Every row gives one point. A path goes straight from each point to the next, and from the last back to the first. The post is the endless flat space through its rows: a point in 2 columns, a line in 3, a plane in 4, and so on, so that a path can go around it. Count how often the path circles the post. Going back the other way cancels.

Post (1 x 2):
[[-14   9]]
Path (7 x 2):
[[-15 -60]
 [ 32  -5]
 [ 35  14]
 [  9 -27]
 [-19 -26]
 [-33   6]
 [-27  -6]]
Times around: 0

Post (3 x 4):
[[-23   5 -27  18]
 [  6   4  45 -47]
 [-27  11  -4  60]]
Path (6 x 4):
[[-17 -18 -20 -27]
 [-47  -9   7 -16]
 [-48  22  19  30]
 [ -9 -11  45 -25]
 [-12 -30  -5  31]
 [ 32   2  31  37]]
Times around: 0

Post (5 x 6):
[[ -5   6  -6 -50  40  12]
 [ 19   2  -2  27  -7 -53]
 [ 13 -22  22  43  -2   6]
 [ -3   7  35   2 -21   7]
 [ -4  20 -32 -46   3   5]]
Path (14 x 6):
[[ 30  -6  16   7   8  -2]
 [  9  11  -5  44  19  11]
 [ -8  15  20  -5  26   4]
 [ 21  22  11  -9  12   7]
 [ 38   5 -17  -8  25  17]
 [ 16  60 -19  -4 -25   1]
 [-29  24  29   0  -1  -4]
 [-26 -27  -8 -25  32  -5]
 [ 29 -20  17 -18 -12 -19]
 [ 18  11   7 -24   3  -3]
 [ -1  26  11  -8  -1 -18]
 [-27  21  -2  -1  24  -4]
 [-14  -2  17 -23  18 -17]
 [ 17 -22  14 -27 -21  -9]]
Times around: 2

Post (8 x 9):
[[-24   3 -60  11   1 -16  -9   7 -24]
 [ 34   5  19  -4  29  48  34  44  17]
 [ 13  14  30 -20  17  23 -19  37  -6]
 [-21 -20 -43  34 -28 -48 -24   1  14]
 [ 24  39  23 -29   5   4  24  22  13]
 [ 28   5   9 -24  30  19   6 -12  19]
 [-47 -18 -51  15 -51 -11 -14 -23  -9]
 [-17 -28  -1  21   8 -24  22  -6 -33]]
Path (10 x 9):
[[ 17 -13  19  21  -6 -38   4 -34   5]
 [ 18 -26  20  20  20 -59 -27  13 -23]
 [-19 -23 -24 -31 -28  49 -43  26 -25]
 [ -7   2   9  -3  -2  13  17  53  23]
 [-42 -43   9  13   3 -10  13 -15   7]
 [ -3 -27  25 -21  -6 -14  39   4  27]
 [ 43   0 -26 -16  -3   6  31  36  11]
 [ 35  21 -35  21 -19 -27 -25  45 -15]
 [ 29  55   3  21  16   8   4  45 -11]
 [ -9   9  -3  18  -6  26  -2  11  38]]
Times around: 0

Post (10 x 11):
[[-38 -14  12  -3 -25  31 -15 -24   3  13  12]
 [-13 -16 -11  20  31 -46  -4   4 -17  10  13]
 [ 38  27   3 -42  49 -12 -10  -5  42  -2   9]
 [ 30  -2   7  30  14  28  15   6  10  11 -30]
 [-11   3 -27  -8 -28  -7 -15 -34  27  40   2]
 [ 12   9  10  31 -21   1   1   6  -3 -16   1]
 [ -2 -30  -9   1   2 -11 -14   8 -25  15  -7]
 [-13 -23  -6   1 -30   0  26 -14 -15  48 -16]
 [  3   7  -7  27   5  -9  -5  45  19 -17  10]
 [-10 -14 -19  -7   3 -25   0 -11  16  -7  -3]]
Path (20 x 11):
[[ 25  -1  -2  -4 -10   3  17  -5  60  31 -26]
 [ -4 -32  -7   8  18 -17  17 -16   9  -7  -1]
 [  5   6  12   9 -13  15  -3   1 -29  11  36]
 [ 19  31  -2   3  24 -16  13  18  -3 -22  15]
 [  5   6  19   5 -31  16   0 -13 -13   3 -10]
 [-13 -17   3  -4   2  10 -21 -19  15  -5  -9]
 [ 18 -37 -22  -2  -1 -16   4   9  14 -12 -32]
 [  9 -12   4   8  -7 -46  20 -23   3   9  22]
 [ 20 -15  -6  27  29 -29 -22   4 -15  36   2]
 [  2 -27 -28  26   2  19  -7   6  21  35  -8]
 [-31 -13   1  -4 -18  19  22 -31  14   4   4]
 [-32   9 -18  -1  14  32 -26  33  -2  29  17]
 [-23 -10  -7 -19  -9  18   3  38  24   1  -9]
 [-27 -52  13 -43 -18  19   5 -23  -4  14 -23]
 [  2 -18  24   7  -5   5  21 -15  14  41   3]
 [ -5   0  -5  25 -21 -14   9 -16  53  21  21]
 [ 21   0   6  10  47 -43 -21   3   6 -16  10]
 [-18   5  -3 -22 -25  24 -21  -1  14   7 -20]
 [-21  13 -15 -31 -33   0 -16 -14  -4  42  -6]
 [-20  -3   2   8   7 -11 -32  16  -1  19  17]]
Times around: 2

Post (13 x 14):
[[-15   1  41  -8   6 -29  23  37 -16  -2 -11  -6 -35   1]
 [-39 -18  36  20  31  -7  -5  17 -26 -14  15   0 -40   4]
 [ 13  18 -26  11  -5   4  24  -6  22   7   7  18  60   5]
 [ 26   7 -28 -26  -4 -15 -22 -27   6   1  12  16  23  -2]
 [  8 -17  10 -33   3  39 -20  -4 -11  38 -11  -7  -1  -7]
 [-42  -2  -7  -9   4  -1   6  13 -26  -2 -21 -14 -39   7]
 [ 10   6 -32   7 -12  -4  -4 -12  37  11   8   0  18 -40]
 [ 12  30  -6  16 -47  -9 -13 -31   4  14  12   2  29 -13]
 [-36   8  23  -7  18   8  -7  24 -29  -8 -22  26 -23 -23]
 [ 29   9 -23   6 -28   1 -41  -5  31   7 -13   7  42  10]
 [ 10   2  -7  -7 -29   0   0 -42  39  -6 -12  18  33  -3]
 [ 16  16 -14  -7  -5  -9 -10 -30   7   8 -25 -16  56 -23]
 [ 20  -9 -11 -28 -17  47 -15   0 -18 -22  -8 -17  15 -23]]
Path (25 x 14):
[[ 11  20   8  14  -7   5 -11 -33  -1   2   6   6  -6 -12]
 [  5   5  -4   5 -34   7 -15   2 -32   3 -20 -15 -25 -24]
 [-16  10   5 -17  -3 -21 -11  15 -29  10 -26  23   4 -12]
 [-25 -12  -7 -25  23   8   5   2  -6  27   8  14   2 -40]
 [-11   7  28 -11 -15  14  14 -15   8  -8  -9   6  29 -23]
 [  7  -1   0  -5  -8  18  29  14  14 -12  15  -3 -10  -1]
 [ 45  16   0 -27  22  -8 -20  -5  25  58 -11  26  21 -24]
 [ 14 -11 -22  16  -2  36 -44 -35  20  -1  16  23   9   6]
 [  1  -9  19  11   3  26 -18   1 -12  -1  10  28   7   0]
 [-10 -13 -15  -4 -32 -27  22 -24   3  -8  -4 -21   1 -12]
 [ -5 -15 -39 -12   1  -3  -8   9  18  21  -3 -16  27   4]
 [  3 -10  -2 -18   8  35 -19  -4  -8  -1   6  -8  24   6]
 [ 10  -1 -37 -32  -2  19  26  -5  27 -44 -28  -7   8   2]
 [ 12  25   3 -13 -16  -2   3 -15 -10 -40 -29   4 -11 -36]
 [ 25   8 -29   9  18  21 -32  -5   7  22 -21   9  22   1]
 [  9  -1 -17   4  16  24  11  11 -10   5  -2   0   6 -24]
 [ 11  -4   5  -2 -12 -15 -12 -34  13  25 -26  15  29 -29]
 [ 18   2 -33 -52 -12  -4 -25  19 -18  -6 -26 -12  39 -22]
 [ -2  23 -24 -19 -33  -8 -10  -2   1   9  36   5  -4  -8]
 [-23  26 -24  -9 -14   5  -8 -27  -6  27 -11   1   3 -20]
 [ 10  32 -14 -20  -2 -14   5 -31 -13  -4 -18 -16 -14 -17]
 [ 25  35 -15 -15  -7 -11 -25 -35 -17  -4 -15  -1  47   8]
 [  6  17   0   4 -16 -20 -16 -20   4  10  -8   8  -4 -15]
 [ 11 -13 -43  11 -17  15   0   8  30  24   2  -2  -7   8]
 [ -1  -6  20  -7  -2   4 -12 -53  -6  -5 -23 -27   3 -44]]
Times around: 3

Post (17 x 18):
[[ -8 -30   2 -35 -11  30   8 -15  -5  -4  17 -21  -5 -22  -6 -29   4  -5]
 [ 11 -15  -8  23  -7 -27   3   5 -23   9  -6  39  26  39 -14  -5 -12  38]
 [-21   0 -13  25  -7 -14 -26  13  27  -4  10  18  47  20   8  30 -16   6]
 [ -7 -16 -10  11  37 -10 -17 -16 -18  23   3  17 -14 -24 -27  -2  -8  33]
 [  6  17 -24  10 -18  12  -2  11 -14   1   1 -31  16   4  25  -7 -11   8]
 [ -7   5  -8  12 -19 -20  30  24   5 -31  20  32  13  22   6  13 -24  11]
 [ 22  -6  19  60   4 -18 -16 -16   7   0  11  -2  18   0 -13 -17 -13   3]
 [-17 -31  15  33  -8   4   6  -2  -5  28   4 -27 -24  30  -6  -1 -13 -10]
 [ -7 -18  10  11  -7 -14  -7  -3 -14 -19  25 -13 -15  17  23  15 -30  13]
 [ 19 -29 -18   4  27 -56  -2   6  12 -16   7  24 -10  -9 -15 -11   0  29]
 [  5 -29  -3  41  -8 -14  23 -29   7  12   4   9   3  20   8  22 -11 -10]
 [ 16   1  15 -22 -10 -27 -10  17 -18   5  35   1   0 -13 -14  -5  -5  21]
 [ 30  12  -9  14 -50  -4 -19 -10 -20   0  -9  30   3  -2 -31   6  46  36]
 [  4 -21   2  23  14   9  27 -44   4   8  -8 -27  13   1  -5 -13  -1  39]
 [ -6  -4  -5 -22   1  19  -2  16 -31   6 -24 -19  -1  12 -19  15 -22  -2]
 [ 14  15  12  23 -15  23  -5  27  -5 -11 -21   5   1   3  37  23   6 -10]
 [ -1   1   0   1 -12 -28 -22  -3  28  -5  10   2  -2  11  15 -11 -35  13]]
Path (13 x 18):
[[  5  -8 -35 -13  11  37  32  11 -12  25 -19 -24 -30  12  21  -1  10   9]
 [ 22  -2  41   4 -28  16 -25  19 -11  22   1  16  -5  20  -1 -22 -27  35]
 [ -2 -10  12 -21 -13  30 -16 -26 -16  -6 -15   1   6  20 -21 -21  -3  54]
 [-44 -34  14  -1  41  15  -8 -21 -26 -13   6  23  22  26  -8 -26 -25  31]
 [ -7   0  18 -12  -8 -11 -29  12 -13  21  15  -2  12 -20 -37   8 -20 -15]
 [ 23 -23   2  22  -3 -14  -8   5 -11 -10   2  -6  18 -17   0  13 -13  -6]
 [ 40 -14   2  -2  -3 -25 -22  23 -44  25  -6 -30 -27  -1  -1  -4 -16   2]
 [-23  -9 -12  19 -14  -8  13  31 -18  -2 -23 -20   8  19   0  41 -32   2]
 [ -2   2   3  -3 -28  -9  12  -4 -14   5 -13  14  14  34  16 -16  -9  -3]
 [-39 -26  -6 -41 -51  25   5   5  13 -21  37  -8  16  34 -12  -1  36   0]
 [  6  -5   4  53   3 -24 -25 -27  -6 -21  12   9  23   2   5   0  31  14]
 [ 17 -39 -14  26 -13 -28  13  -1 -12 -17  -4  34 -20  12  34  13  30  16]
 [ 22  18  26  13  -7 -36 -25  -8  21 -27  15   0  23  -2  -6 -13  20   6]]
Times around: 0
